Each point is reached from the start by the listed moves, each made 0, 1 or 2 times, or once backwards (-1), plus a little noise. Is the number of moves made odd or even? Then give how often each move was made.

Moves:
(1): [22.3  4.9 10.3 -4.3  1.3]
(2): [-8.7 28.0  3.7 -7.0 -6.5]
Start: [ 3.6  5.1 21.1  3.6 -7.3]
Points:
[48.8 14.7 42.5 -4.5 -3.8] => even (2, 0)
[25.4 10.5 31.5 -0.8 -5.7] => odd (1, 0)
[ 56.9 -13.1  38.6   2.9   2.1] => odd (2, -1)

Moves:
(1): [21.4 10.3 10.8  2.4 -6.2 14.5 -4.4  0.3 -7.7  9.2 -2.3]
(2): [-16.5  23.6  -5.2  -5.7  -8.2  -6.2  -3.8   7.8  12.7 -11.7   0.1]
(3): [ -4.9   3.2  23.2  -2.4  10.4   2.0  -0.9  -2.5   5.1  -1.4 -15.3]
(4): [ -2.3   0.2  -0.9  32.2  -7.2  -6.2 -27.0   3.0  -5.9   3.7  -6.6]
(5): [ 10.1   4.6 -12.5   6.9  17.0  -0.6  -1.3  -2.5  -6.8  -7.3   2.0]
(6): [-13.1   6.2   3.6   4.3   0.0  21.0   2.5 -17.4   0.8   0.2  -1.0]
(7): [  6.7   7.1   6.3  14.0   6.0  -5.9  23.5 -13.2   3.8   2.8  17.5]
(8): [ -3.8   0.8   2.4   4.1   3.9  -0.9  11.7  19.3 -15.2  -8.3   6.6]
Start: [ -2.9  -5.5   4.7  -0.6  10.3 -10.5   8.4   8.3  11.1  -8.9   2.6]
Points:
[-13.1 -27.4   6.5  -2.0  15.7  -5.1  94.9 -41.6  23.5   5.4  58.2] => even (-1, -1, -1, -1, -1, 1, 2, 0)
[-25.6 -35.4 -11.3   8.3  41.5   7.9  18.0  31.7 -33.5 -34.0  -0.4] => odd (-1, -1, 0, 0, 1, 1, -1, 2)
[-26.0  13.1 -26.0  -3.4  21.2 -29.3  -7.2  -5.3  37.7 -29.5   1.1] => even (-1, 1, 0, 0, 1, 0, 0, -1)
[ -7.5  70.1  -5.7  85.4 -27.7 -10.9 -18.9 -28.9  35.2  -0.1  29.5] => even (1, 2, -1, 2, 0, 1, 2, -1)

Moves:
(1): [-18.8   8.7  -1.2 -13.5  -3.1   4.6  -4.5  12.9  11.6 -19.6   6.6  20.5
  19.2   0.4]
(2): [ -0.4 -15.5   5.3  -0.6 -14.8  -0.7  -0.8  -1.4  -8.0  -1.1  16.4  -0.7
   7.6   4.4]
(3): [-13.7   6.3  -1.0   4.4   5.6   9.2  13.0   7.2 -10.3  -0.8   5.9  -5.1
   6.2  14.3]
(4): [ -6.2  -2.5   5.7   1.7  -4.9  11.3 -15.5   2.0 -14.2   7.2  -5.3   5.5
  -6.0   1.1]
(5): [-2.0 -6.9 13.4 -2.7  0.2  8.4 -0.6 -0.9 19.7 19.8 10.6 -1.5  8.2 -6.4]
(6): [  6.5   9.5 -12.4  -0.5   7.8  -1.4  -4.7   0.8  -8.0  11.3  11.6   9.4
  -4.5  -2.5]
(7): [ -2.6   5.6   1.3   9.0  -8.1   2.6   7.6 -21.0  19.2   6.0  -4.6  14.3
  -2.7   7.5]
(8): [ -5.5   3.2 -12.0   9.5   1.0   0.0  -1.8  -2.9  -2.8  -4.8   2.1  -4.5
   0.8  -7.9]
(9): [  1.0  -3.9 -10.0  -4.2  -3.7  -3.8  -8.5  -2.9  -1.3   8.2   8.0  -5.1
   1.7   1.8]
(10): [ -1.8  -6.7  -1.5   9.0   6.5  -0.2  -2.9 -11.8   5.0  -2.3   1.8   6.0
   2.3  13.9]
(11): [ 12.4  -2.5   1.4   4.1  -2.5 -11.1   1.8  11.3  -3.2  -1.5   4.4   8.7
  -3.0   6.0]
(12): [11.2 -8.7 -4.3 -3.3 -9.8  5.9 -3.9  9.0  5.3 -8.5  8.5 -0.4  5.5  0.5]
Start: [  1.4  -7.2   4.4  -2.1   6.5   0.7   5.1  -1.1   4.2   0.7 -10.1   3.7
   6.9   4.8]
Points:
[ -1.0 -12.1 -61.9 -27.4 -21.1 -20.8 -28.1  74.6 -59.9 -44.6  94.9  47.0
  56.4  30.9] => odd (2, 2, 1, 0, -1, 2, -1, 1, 2, 0, 2, 1)
[-57.5  37.6 -41.7  14.1  51.4  16.1 -28.2   5.5   9.5  13.5  33.0  70.3
  36.1  23.5] => odd (2, -1, 1, 1, 1, 2, 0, 2, 1, 2, 1, -1)
[-52.5  -0.5  -6.9  19.6  27.0  72.0 -34.8  -6.3  14.1  27.8  41.7  45.1
  41.0   8.6] => odd (1, 0, 1, 2, 2, 2, 0, 2, -1, 2, -1, 1)
